Rows are points. Examples show where two turns around zero, p and q, send a point. Write where each new point lands after one turn and then the other. Backwards means that the second turn is done in reverse. Each puzzle has new turns, and all numbers are rounded.
(in the rows, 128 means zero)

Turn p:
[ 89 106] => [ 92 101]
[178 173] => [172 179]
[ 89 114] => [ 91 109]
[131 140] => [129 140]
[152 107] => [154 110]
Turn q:
[116 123] => [124 116]
[ 93 176] => [ 69 134]
[125 118] => [134 119]
[178  94] => [187 143]
Where do these land?
q, then p: [ 83 148] => [ 86 102]
q, then p: [159 118] => [154 148]
p, then q: [156 115] => [155 144]
q, then p: [ 73 124] => [100  80]
p, then q: [170 134] => [147 166]

Turn p:
[125 159 189  62] => [152  63 156  69]
[103 107  93 158] => [ 98 167 104 141]
[159 104 118 104] => [161 115  99 139]
[131 144  89 158] => [129 176 136 145]
[121 125 151 158] => [ 99 118 144 146]
Turn q:
[ 55 158 116 130] => [ 76 122 189 126]
[151 102 117 104] => [143 120 100  99]
[153 106 129 178] => [136 107  94 173]
[128  89 149 101] => [164 102 131 101]
[152 186 129 126] => [120 189 128 140]
Where do these land?
q, then p: [158  77 161 167] => [141 144 102 199]
q, then p: [141 179 168  89] => [164 110 192 115]
p, then q: [122  87  95 125] => [ 79 135 110 124]
q, then p: [113 158 116 117] => [116 122 147  99]
p, then q backwards: [ 85  97 108 152] => [142 156  76 139]
q, then p: [149 171 121 119] => [135 150 165 105]
